Each row of a before or after table is a point. One or more steps were done to the points. Then noise was added and the rows were shuffled. The steps act on columns, c1 being the first. Name the steps. A step turns or swaps two columns, mirrors them in a line or flattens them onto one, adds a multiple of one to another, or multiplies or shifts one. Angles are multiples of 10 degrees, from the lower column toward the higher: turns from -170 to 170, lines from 10 to 170 but not 90. Use the fewest steps. Two steps may share a column if one is a turn and the other turns, adds or multiplies; they go together, in the order done. Otherwise the lowest column goes first.

Before (13 x 3):
-15 34 11

-38 -4 -1

-37 -2 28

-12 37 -52

-21 -5 26

-37 18 12

14 31 0

30 -18 27

18 -17 14

-6 -21 23

-39 37 4

1 3 -70

-23 35 6
After (13 x 3):
37 20 10

-1 -59 38

20 20 -17

-31 15 -29

5 9 -30

12 -26 57

38 -4 -3

15 26 24

-13 15 27

23 22 28

37 23 -15

39 22 30

-18 4 -22
Steps: multiply c1 by -1; mirror c2 and c3 in the line at 30 degrees

Before, 9 rows:
-23 53 -4 27 -26 -9 -13 -21

18 27 0 35 24 32 -37 -22

-26 27 34 42 40 45 3 14

2 -17 -22 -19 47 -5 -2 0

23 -7 -26 11 27 -24 14 27

-7 -13 25 37 41 -39 5 27

-11 14 36 -18 -24 -34 -25 39

3 -5 -6 12 -33 15 -18 -32

12 47 33 53 -6 -8 23 -38
After:
-43 40 34 -24 39 34 3 14

-4 -36 35 30 -24 7 -11 39

-26 28 1 14 24 32 45 -21

-13 16 -6 9 -33 -3 15 -32

13 -2 -21 11 47 -17 -8 0

12 -23 -26 -17 27 -11 19 28

-19 -18 34 -46 -6 45 30 -38

-27 -37 25 -23 41 -19 15 28

-37 -18 -4 -2 -27 51 2 -21
Steps: turn c4 and c7 by 120 degrees; turn c1 and c7 by 50 degrees; mirror c2 and c6 in the line at 50 degrees

Before, 12 rows:
-6 42 -31 -21 21 17 20 -28 31 -1 9 -20 -25 22

-13 1 9 -4 14 15 -15 -43 7 -11 -27 -5 -24 -46

-13 17 -11 39 -22 -27 82 -23 11 18 9 108 -24 11

-6 -17 -19 -20 21 -6 -10 13 24 2 -3 1 -5 -18

0 22 -13 -26 -26 19 47 2 12 4 16 -25 -8 3

1 8 17 -3 30 -9 13 -12 8 -19 4 -26 0 1

3 -27 13 -32 -11 7 23 -29 4 -9 -65 -16 4 0

-11 -24 -39 -16 19 -24 59 -20 -10 -4 16 -23 1 8

8 -15 9 57 -16 -13 -11 -23 -54 65 13 -1 -14 16

-14 -8 -12 45 1 2 -10 7 35 18 -6 -16 -23 -20

50 -23 5 9 -1 16 -3 -15 33 -16 -11 -10 -6 -23

-4 -6 -19 -17 -95 -39 5 -11 22 16 -22 -17 -1 4
After, 12 rows:
15 -6 -19 -17 43 -26 -25 -87 6 16 -26 -22 -9 72

49 -21 2 8 18 -4 5 3 4 -21 -10 -10 34 -69

9 10 16 -5 3 -6 37 33 2 -16 3 -28 -3 19

21 -15 -18 -18 -18 -13 -37 15 1 3 -1 1 -12 -26

-40 -13 7 56 28 -2 4 -7 -31 66 13 -4 25 53

4 -27 16 -33 31 3 41 -2 4 -9 -63 -12 1 -13

12 1 5 -2 34 -19 -2 27 -18 -14 -29 -2 -15 -111

32 -9 -16 47 -9 -11 -32 -2 -11 19 -8 -16 -28 -42

14 19 -18 -26 6 18 29 -23 -3 3 18 -26 -5 -24

36 41 -29 -24 15 26 -28 31 -11 -1 8 -22 -20 13

13 17 -11 40 30 -15 65 -13 -17 17 8 109 -17 67

-16 -20 -41 -14 14 -14 1 24 -2 -2 17 -25 -7 54
Steps: turn c9 and c13 by -70 degrees; turn c1 and c13 by 70 degrees; add 1.5 times c3 to c7; turn c5 and c8 by 110 degrees; turn c6 and c14 by -40 degrees; multiply c14 by 2.5

Before:
28 50 28 -38 -8 20 8 -17 26 16 -42 17 41 5 23 0 -32 12 -4 -24 3 -25 30 4

6 21 51 38 -45 30 7 -53 5 -34 -2 -13 -7 -39 -28 -35 31 12 13 5 47 17 27
 36

-12 20 44 19 -42 62 -35 24 -7 8 -5 -18 33 -9 2 24 -47 10 4 -48 -16 13
 -13 -31

10 20 23 -16 0 6 -12 27 32 -21 2 -24 9 4 5 -35 -49 -10 28 11 8 5 1 -27

33 14 2 6 -30 11 4 -49 -16 1 5 38 32 -16 -5 -52 18 -34 -43 -25 -47 42 9
 -35

23 13 -24 7 3 10 -43 27 37 31 46 52 19 19 46 0 6 25 27 -31 -50 -10 -9 23

18 41 -7 -2 -40 -10 -18 -19 43 -18 19 35 34 -37 -18 -30 -4 -2 -13 -19
 -13 -62 9 22

-11 -5 15 26 5 43 -9 14 25 -31 5 24 16 10 18 -39 32 5 -2 -16 36 52 50
 -17

-13 13 30 -19 -13 18 -14 35 -32 -32 -2 -45 36 11 -43 27 -24 -13 15 -44
 55 11 -7 14

40 -9 7 -9 -1 8 -31 18 -4 -6 -12 -29 22 -25 5 -26 -16 21 18 39 31 -12 12
 -30
After (10 x 24):
9 21 22 -16 2 6 4 27 31 -21 2 -26 8 5 -3 -37 -48 -50 27 11 14 6 2 -28

-13 20 43 19 34 61 -26 22 -7 8 -6 -18 33 -10 27 25 -46 -31 4 -46 28 14
 -14 -30

2 21 50 38 19 29 48 -54 3 -34 -3 -13 -5 -41 49 -35 31 -28 16 9 11 18 26
 34

34 14 3 5 20 11 -41 -49 -17 1 3 38 32 -13 22 -52 19 -74 -44 -24 -19 42 9
 -35

41 -10 8 -9 4 6 18 16 -5 -7 -10 -29 22 -24 -4 -25 -16 -18 20 39 42 -12
 14 -30

24 13 -22 9 28 9 -62 28 36 31 46 53 23 17 -39 0 6 -17 27 -31 23 -11 -9
 22

-14 13 31 -20 -18 17 48 33 -30 -29 -3 -46 35 11 43 26 -25 -52 18 -45 31
 12 -6 15

18 40 -7 -1 20 -11 -18 -17 43 -18 19 37 34 -37 39 -29 -5 -41 -14 -20 13
 -63 9 22

27 53 31 -37 21 22 4 -17 24 17 -42 18 40 3 -15 1 -31 -29 -4 -21 -8 -24
 31 4

-12 -5 15 26 10 43 32 15 26 -30 6 26 17 9 -17 -37 32 -34 -3 -16 21 51 48
 -16
Steps: turn c5 and c15 by -140 degrees; turn c7 and c21 by -70 degrees; shift c18 by -40

Before:
-46 30 1 32 -6 -9 8 -5 -21 -40 15 -28 -39 35 10 -17 -10 23 25 -18 21 30
 -35 18 13 -15 -57 -25 30 -12 -11 2 16 35 20 2 -44 67 8 -14 9 -24 0 -9 2
 -19 -32 5 11 10 -13 -16 -43 24 -32 -12 0 22 15 -28 -40 18 -11 8

-1 6 16 23 -2 -28 -50 32 14 -41 26 26 9 44 31 22 31 -1 12 20 -18 -37 -21
 -27 -14 -14 -15 8 19 28 -31 -4 28 -20 21 8 34 -2 6 -6 1 -23 53 -38 12
 -14 41 -18 -12 -21 -17 0 12 8 37 17 46 16 -6 48 22 35 13 -30

-3 -27 -49 15 32 15 -20 37 -36 -24 -33 17 8 51 40 -38 40 -6 15 -25 -1 -6
 -22 15 12 -7 1 -35 0 18 29 63 -33 -4 -19 -17 12 1 6 8 6 -4 -8 -21 -43
 45 -29 -21 -21 39 -7 47 13 -22 -46 -41 10 34 0 32 22 -2 8 22

19 -7 18 -4 -8 -24 5 22 17 33 26 39 -9 48 -28 -14 35 -24 -44 6 -52 -12
 -30 -43 1 24 3 21 -21 -44 16 66 -18 -26 27 28 16 39 8 1 18 22 35 -12 15
 3 -16 26 -26 -21 -21 8 17 -37 -31 -51 -16 -31 -26 45 22 -13 3 -5

40 15 -4 -17 -23 32 -27 3 37 22 -4 -41 -21 26 -4 -2 -3 -19 -28 -25 25 20
 -21 -36 17 34 -11 36 12 20 -21 11 -33 3 -28 -36 1 19 31 -13 30 -2 7 33
 -43 0 12 -47 4 39 6 -17 -14 -19 19 -32 9 6 -22 -4 -7 33 -2 -17

-20 -3 -49 -17 -36 -36 -23 -4 -36 17 -4 22 -21 -8 -29 -8 8 -7 20 -13 -36
 50 -4 -1 -14 41 -12 36 -24 -19 13 6 -30 -17 -11 -47 30 -11 -30 -13 36
 -44 -25 -17 -13 -8 13 22 -33 24 -50 22 -47 -42 21 -1 40 -29 -35 -23 7
 -23 -16 -48

-41 -21 -58 -37 4 16 -7 12 3 -44 -32 34 0 20 -7 17 -24 -8 17 22 -4 33 29
 -32 -22 -13 -18 -15 -13 11 -32 2 -30 1 8 -23 -3 36 -11 18 -28 11 40 -14
 -42 -35 47 -30 -6 11 21 -12 -29 -14 -45 6 27 -6 11 34 -30 27 -1 19

34 -1 17 11 -40 41 -39 -26 41 -33 39 -43 12 -5 4 -24 15 -3 8 -28 17 -36
 17 14 -22 -27 -47 -25 -43 -24 35 35 -21 -11 27 -18 -12 -7 -27 30 3 8 34
 -30 4 23 -34 -34 11 14 -31 -7 -34 11 27 -4 -11 3 32 -15 -46 -17 -24 -37

22 15 -5 15 -6 -38 -49 26 42 -51 29 -24 18 -19 44 22 25 11 19 41 23 -31
 38 16 23 40 -27 -29 15 -25 -13 -14 -3 -40 -38 19 -23 33 26 -25 -4 -16
 -23 28 -22 -31 17 -40 -26 25 -31 41 29 -24 34 -35 14 2 36 28 15 25 25
 24

-10 11 -28 0 -31 6 28 5 -1 30 -33 -29 -19 0 -27 -44 -10 45 -19 -21 24 31
 22 -3 47 54 -53 35 -7 -43 41 29 17 -20 17 28 3 25 18 -25 1 8 52 -24 17
 -21 15 -47 49 -39 5 -32 -32 1 -15 29 27 -5 29 -4 20 8 27 19
After:
-51 32 0 28 -6 -13 7 -6 6 -41 12 -31 -40 36 -23 -17 -11 20 27 -19 33 30
 -33 18 -12 -17 -52 -28 29 -10 -5 4 19 35 19 -2 -42 69 7 -11 4 -22 1 -8
 3 -22 -30 3 9 15 -14 -16 -47 -9 -33 -11 -1 25 20 -30 -43 23 -5 8

28 15 -6 12 -7 -35 -49 25 -61 -54 33 -23 17 -22 7 22 21 16 18 41 89 -26
 37 15 -26 41 -22 -33 15 -27 -12 -17 -5 -40 -38 18 -22 36 27 -24 -3 -13
 -22 23 -22 -32 16 -37 -26 25 -33 41 30 -30 37 -36 14 6 41 25 12 -19 26
 20

-14 1 -25 9 -31 5 25 6 20 30 -25 -29 -21 1 13 -45 -9 44 -17 -13 -20 32
 22 -5 -47 55 -53 38 -8 -45 38 28 17 -19 19 25 0 24 16 -23 5 5 53 -24 17
 -16 11 -51 51 -42 7 -31 -30 -5 -17 31 30 -5 33 -4 16 -10 25 17

-43 -41 -59 -19 2 15 -8 14 6 -40 -35 34 -1 18 8 19 -22 -10 14 19 -15 29
 27 -37 24 -13 -21 -15 -14 16 -31 4 -29 0 8 -24 -3 31 -13 13 -26 12 40
 -12 -44 -34 48 -32 -7 12 17 -15 -27 -33 -43 7 24 -2 9 36 -29 -2 0 20

39 11 22 -1 -37 42 -42 -25 -31 -32 43 -42 17 -4 26 -29 15 -2 5 -21 21
 -37 20 15 22 -30 -48 -28 -43 -21 35 31 -26 -11 27 -21 -15 -10 -28 29 2
 11 35 -29 5 22 -34 -36 11 13 -31 -5 -34 17 27 -2 -14 6 33 -14 -49 -15
 -22 -40

-6 21 -44 -26 34 15 -21 39 -6 -23 -30 15 11 51 -53 -40 40 -5 17 -27 57
 -5 -25 17 -13 -8 0 -36 -2 21 26 60 -35 -5 -18 -20 13 3 6 8 10 0 -11 -23
 -49 45 -28 -20 -20 40 -8 43 15 -9 -42 -43 12 33 2 32 16 -6 9 15

-5 23 18 7 -5 -26 -50 35 -34 -36 26 26 7 46 -10 19 27 -2 13 22 32 -40
 -18 -29 12 -19 -16 7 23 29 -27 -6 30 -19 23 8 36 6 8 -9 1 -24 57 -38 12
 -18 37 -22 -13 -22 -16 -2 11 -31 35 16 46 19 -9 43 24 21 12 -29

43 -13 -5 16 -23 31 -29 7 -21 20 -1 -40 -22 22 35 -3 0 -15 -29 -22 15 23
 -20 -39 -14 31 -13 35 11 20 -22 8 -30 3 -29 -30 3 15 30 -11 28 1 9 34
 -47 4 15 -43 4 44 5 -17 -11 -37 19 -35 15 7 -22 -2 -8 -21 -4 -15

-21 -17 -47 -1 -35 -37 -18 -2 53 15 -1 21 -24 -7 -4 -11 5 -8 17 -11 -79
 48 -6 2 16 40 -14 34 -20 -20 13 9 -33 -13 -17 -52 34 -6 -29 -12 36 -47
 -25 -15 -15 -6 10 24 -29 22 -45 22 -45 10 18 -2 42 -30 -34 -23 2 -65
 -18 -48

20 -1 25 -7 -1 -27 5 20 9 29 31 42 -7 44 37 -12 35 -25 -39 5 -93 -11 -33
 -44 -1 26 5 20 -23 -43 16 69 -17 -27 27 30 20 39 5 0 14 23 34 -11 16 3
 -14 28 -26 -22 -23 12 18 -1 -31 -51 -19 -27 -23 46 24 -47 5 -5
Steps: swap c2 and c4; turn c54 and c62 by 70 degrees; add 0.5 times c5 to c62; add 1.5 times c15 to c21; turn c9 and c15 by 130 degrees; multiply c25 by -1

Before, 12 rows:
17 1 -11 5 39 18 11 -4 -56 -16 21 26 11 -19 -15 9 6 -12 -6 -6 24 10 42
 -38 28 -9 28 -10 17 -5 14 -1 -11 -19 1 5 -3 -27 19 18 -35 -7 -2 3 11
 -19 -33 -11 35 -25 20 0 12 44 -2 57 28 -44 -11 19 5 -15 10 -51

9 7 3 1 27 11 11 14 3 -29 -60 -4 -1 40 -7 -15 28 -4 -6 -27 -21 -56 32 -5
 -26 4 30 -15 -27 33 24 -7 -28 -8 -33 11 -19 -2 -1 -31 58 23 -20 -11 23
 11 13 -58 -20 38 -17 -21 -1 -30 7 4 -38 23 18 -14 -26 2 -8 14

-1 93 2 -64 34 6 25 105 -52 0 -2 35 25 12 -42 -5 4 -1 -20 -20 10 -3 -34
 86 4 1 34 -47 -3 11 -24 1 -29 -15 -31 -15 -6 8 -95 33 20 -23 -16 35 2 2
 39 -62 21 -30 21 11 42 -12 9 -48 -9 11 -11 -9 21 42 -25 37

-14 10 -8 9 33 32 10 -23 -28 1 -7 13 -4 -32 -6 -15 27 -20 11 -9 20 58 4
 -58 -3 -42 4 -45 -1 -7 19 5 10 -22 2 22 9 -44 18 -8 -44 -20 39 1 -13
 -14 -23 8 10 -12 16 -18 2 5 5 42 9 -9 -46 39 -6 10 10 -34

45 5 15 4 -48 16 -26 5 3 -27 -43 20 -11 53 -8 39 25 -33 4 -39 -30 -41 -2
 -25 -49 8 -12 4 -9 23 -28 -35 -16 -15 -24 31 13 18 23 -24 32 17 20 -5 3
 -10 22 -45 -34 86 -30 -25 -17 11 -26 9 10 27 57 -14 -26 5 -3 4

-11 34 -33 20 -23 32 -24 -1 1 -11 -26 13 -1 49 10 -15 14 -14 -18 -5 -4
 -32 2 -21 -37 9 19 5 -21 48 -38 3 -19 -42 -11 26 19 6 14 -13 33 -18 -34
 -21 17 -1 1 -14 -13 13 -23 -1 -21 -7 -5 19 -23 21 10 -31 -37 1 -2 31

-2 17 -16 -4 -4 41 -19 3 15 -21 -48 -14 10 26 -2 30 48 -25 -50 -46 11
 -39 -9 -7 -3 -6 55 12 -33 45 -25 -10 -17 4 -34 -9 3 13 19 -32 7 -6 -4
 -9 32 8 14 -25 -1 58 -39 -19 -22 -18 0 4 -22 12 39 -9 -34 6 11 41

-1 -16 36 23 20 23 13 -43 -25 -11 22 10 34 -29 5 -12 0 -32 -14 8 27 22 8
 -55 27 -25 15 -4 -20 -37 4 -12 -9 -11 42 -3 -2 -32 23 13 -21 -6 25 17 1
 2 -39 -35 17 -7 1 -21 33 38 -4 26 5 8 -24 72 17 -29 22 4

-20 54 -19 -39 34 25 7 87 -52 6 4 13 22 -9 -64 4 30 28 -6 3 4 33 -34 34
 -1 30 1 3 -11 33 -10 -3 19 -24 -35 20 27 14 -103 67 0 -6 -7 23 14 17 6
 -49 33 -9 30 1 39 -4 1 -15 8 3 -13 20 -23 26 -27 38

-8 -11 -16 1 63 -10 1 -23 -29 -2 54 5 31 -32 -16 -10 21 -30 12 -8 41 -14
 34 -39 12 -41 4 -62 -9 -36 6 -18 25 -18 -1 36 -24 -18 -11 7 -35 -2 6 3
 11 -19 -25 -12 23 -34 20 -17 19 36 -29 3 28 -8 -41 27 -2 -9 20 -40

-25 21 -27 7 -15 31 -6 0 -4 5 -71 -15 -10 23 4 25 20 -33 22 -12 -45 -47
 -20 6 -6 -20 18 8 -8 35 -3 -20 -34 -16 -6 32 -16 23 47 -32 27 -11 -11
 -27 46 12 31 -44 -1 56 -22 -38 -36 -17 25 5 15 45 40 5 -27 -26 -1 24

7 -9 -19 45 30 4 18 -2 -29 -12 29 -3 9 0 -16 -1 22 -32 21 -11 -2 27 39
 -30 18 -20 3 -27 -41 8 15 -24 -1 -23 -10 5 7 -38 23 -12 -54 -14 15 13
 18 3 -22 8 0 -8 37 -20 14 25 -1 29 38 20 -52 5 21 -28 23 -16
After:
0 91 3 -55 33 8 24 106 -52 1 -2 -15 25 12 -42 -5 3 -1 -20 -21 10 -3 -34
 85 6 1 33 -48 -4 10 -23 1 -29 -15 -31 -16 -6 9 -96 32 19 -24 -16 35 2 2
 38 -63 -106 -30 22 12 43 -13 9 -48 -9 33 -11 -8 20 43 7 37

-10 34 -33 26 -22 31 -23 -2 0 -11 -27 -25 -1 49 10 -15 13 -13 -18 -4 -3
 -32 1 -21 -37 9 20 5 -21 47 -39 2 -19 -42 -10 26 19 7 13 -13 33 -17 -35
 -20 18 -1 0 -14 -33 13 -24 -3 -20 -7 -5 19 -24 12 10 -31 -39 1 -13 30

-9 -11 -16 -2 64 -10 0 -23 -28 -3 54 16 31 -32 -16 -10 22 -30 11 -8 41
 -14 33 -40 11 -40 3 -61 -9 -37 6 -18 25 -17 -3 36 -25 -17 -11 8 -35 -3
 6 4 11 -20 -25 -13 -22 -35 21 -19 20 34 -30 4 29 -7 -41 28 -2 -9 19 -39

-20 54 -18 -38 34 24 7 87 -52 6 5 18 22 -9 -63 4 30 27 -6 5 4 33 -33 35
 -1 29 -1 3 -10 32 -10 -3 19 -23 -35 19 27 15 -103 67 0 -6 -6 23 13 17 7
 -48 -48 -10 30 2 39 -3 1 -15 10 18 -13 21 -22 25 -9 38

44 5 16 13 -48 17 -26 6 4 -28 -44 -53 -10 54 -8 41 25 -33 4 -38 -30 -42
 -3 -25 -49 8 -11 5 -9 22 -28 -36 -16 -16 -25 31 13 18 23 -25 32 17 21
 -4 4 -10 22 -45 -44 88 -29 -25 -17 11 -26 10 10 24 57 -15 -26 6 -5 4

-13 9 -8 6 33 31 10 -23 -30 1 -6 -3 -4 -33 -6 -15 28 -19 11 -9 20 58 5
 -57 -1 -41 5 -45 -1 -7 20 3 11 -21 2 22 9 -43 19 -9 -45 -21 37 0 -12
 -15 -23 7 -40 -12 16 -18 3 6 6 43 9 -12 -45 39 -7 9 6 -34

10 7 4 9 28 11 10 13 3 -29 -61 -14 1 39 -8 -15 27 -4 -6 -29 -21 -56 32
 -5 -26 4 30 -15 -27 34 26 -7 -29 -8 -33 11 -18 -2 -1 -31 58 22 -20 -11
 23 12 14 -59 18 39 -17 -20 -1 -29 7 4 -37 21 18 -14 -26 3 -10 14

-2 16 -16 0 -5 42 -19 4 14 -21 -49 14 10 27 -1 29 48 -24 -50 -46 10 -39
 -8 -8 -3 -8 55 13 -32 46 -26 -10 -17 4 -34 -10 2 14 20 -31 7 -5 -4 -9
 32 8 14 -24 41 56 -39 -18 -21 -19 0 5 -21 12 38 -9 -35 5 13 42

8 -9 -19 49 28 3 19 -3 -30 -12 29 4 9 1 -17 -3 21 -32 22 -11 -3 27 38
 -31 17 -20 3 -29 -41 9 14 -25 -1 -21 -9 6 6 -38 23 -12 -55 -14 14 13 16
 3 -21 9 8 -9 38 -19 13 25 -2 29 38 5 -52 5 22 -28 1 -16

-2 -16 35 25 20 23 13 -44 -25 -11 22 6 33 -28 4 -13 1 -32 -15 7 27 22 8
 -55 26 -26 14 -4 -21 -37 4 -12 -10 -12 41 -4 -2 -33 21 13 -21 -7 24 17
 2 2 -38 -36 -34 -7 1 -20 32 37 -4 27 6 -2 -24 72 18 -29 10 4

-25 22 -27 21 -15 31 -6 -1 -5 4 -71 16 -10 24 5 25 18 -33 23 -13 -46 -47
 -19 5 -6 -19 18 7 -7 35 -3 -20 -35 -16 -5 31 -16 23 47 -33 27 -11 -11
 -27 47 12 32 -43 44 56 -23 -39 -35 -16 25 5 15 41 40 5 -27 -26 -6 25

18 1 -11 -10 39 19 13 -3 -55 -16 21 6 11 -19 -16 10 7 -12 -5 -5 23 8 41
 -37 27 -9 28 -10 16 -6 13 -2 -10 -19 1 5 -4 -28 18 18 -36 -8 -2 2 11
 -20 -32 -11 -85 -25 21 0 12 44 -2 58 27 -44 -11 18 4 -15 8 -52
Steps: add -0.5 times c4 to c63; turn c4 and c58 by -20 degrees; multiply c12 by 3; turn c12 and c49 by -110 degrees
